Rows are points. The points of each table are mixes of a few directions, plus a little noise. How many directions does each table use, and how many do they share? Where both have some left over, give the other angles between the two spaces (their principal angles), to ten degrees, smallest first.

First:
[[ 0.81 -0.34  0.63]
 [ 0.39  0.10  0.05]
 [ 0.45  0.43 -0.25]
 [-1.03 -0.24 -0.15]
 [-0.01  0.01 -0.01]
 [ 0.23  0.37 -0.28]
 [-0.82 -0.32  0.01]]
Second, 5 rows:
[[-0.77 -0.75 -0.38]
 [-0.31 -0.30 -0.15]
 [ 0.64  0.63  0.32]
 [ 0.43  0.41  0.21]
 [ 0.02  0.02  0.01]]
Directions: first 2, second 1, shared 0; angles 30

First (6 x 6):
[[ 0.52  0.13 -0.27 -0.31 -0.14 -0.16]
 [-0.55  0.17  0.61  0.35 -0.69  0.18]
 [ 0.06  0.45  0.35 -0.25 -0.11 -0.27]
 [-0.06 -0.49 -0.88  0.35  1.35  0.16]
 [-0.08  0.11 -0.41  0.46 -0.04  0.19]
 [ 0.12 -0.37  0.61 -0.60 -0.37 -0.11]]
Second (6 x 6):
[[ 0.95  0.11 -1.50  0.12  0.16  0.04]
 [ 0.24  0.03 -0.38  0.03  0.04  0.01]
 [-0.59 -0.07  0.94 -0.08 -0.10 -0.03]
 [-0.46 -0.05  0.72 -0.06 -0.08 -0.02]
 [-0.50 -0.06  0.80 -0.07 -0.08 -0.02]
 [ 0.37  0.04 -0.59  0.05  0.06  0.02]]
Directions: first 4, second 1, shared 1

First:
[[ 0.67  0.41  0.60  0.34  0.39  0.24  0.26  0.15 -0.02  0.07 -0.19]
 [ 0.40  0.28  0.50  0.27  0.30  0.17  0.18  0.16 -0.06  0.06 -0.18]
 [ 0.92  0.34  0.12  0.12  0.24  0.25  0.20 -0.22  0.27  0.01  0.02]
 [ 0.52  0.25  0.27  0.17  0.22  0.18  0.16  0.00  0.08  0.02 -0.06]
 [-1.06 -0.48 -0.40 -0.26 -0.36 -0.32 -0.29  0.09 -0.20 -0.05  0.07]
 [ 0.20 -0.07 -0.39 -0.17 -0.15 -0.01 -0.03 -0.31  0.26 -0.06  0.20]
 [-2.44 -0.91 -0.39 -0.37 -0.59 -0.66 -0.54  0.54 -0.71 -0.03 -0.09]
 [ 0.79  0.16 -0.28 -0.07  0.01  0.15  0.08 -0.42  0.40 -0.04  0.20]]
Second:
[[-0.25  0.02  0.54 -0.42  1.08  0.18 -0.38 -0.60  0.00 -0.30 -0.02]
 [-0.02  0.21 -0.12 -0.82  0.26  0.97  0.41  0.34 -0.28  0.07  0.25]
 [ 0.51  0.67 -0.30  0.38 -0.62  0.41  0.61  0.36 -0.87 -0.25  0.35]
 [-0.14 -0.53  0.35  0.47 -0.40 -0.48 -0.20 -0.21  1.27  0.33 -0.47]
 [-0.32 -0.79 -0.16 -0.14 -0.05  0.08  0.38 -0.11  0.18  0.12 -0.14]
 [ 0.05  0.03 -0.37  0.41 -0.41 -0.25 -0.39  0.00 -0.34  0.14 -0.29]
 [ 0.18  0.69 -0.22  0.30  0.15 -0.50 -0.97 -0.08 -0.81 -0.12 -0.09]
 [-0.01 -0.29  0.29 -0.17  0.00 -0.42  0.54  0.31  0.84  0.01  0.41]]
Directions: first 2, second 6, shared 0; angles 40, 80
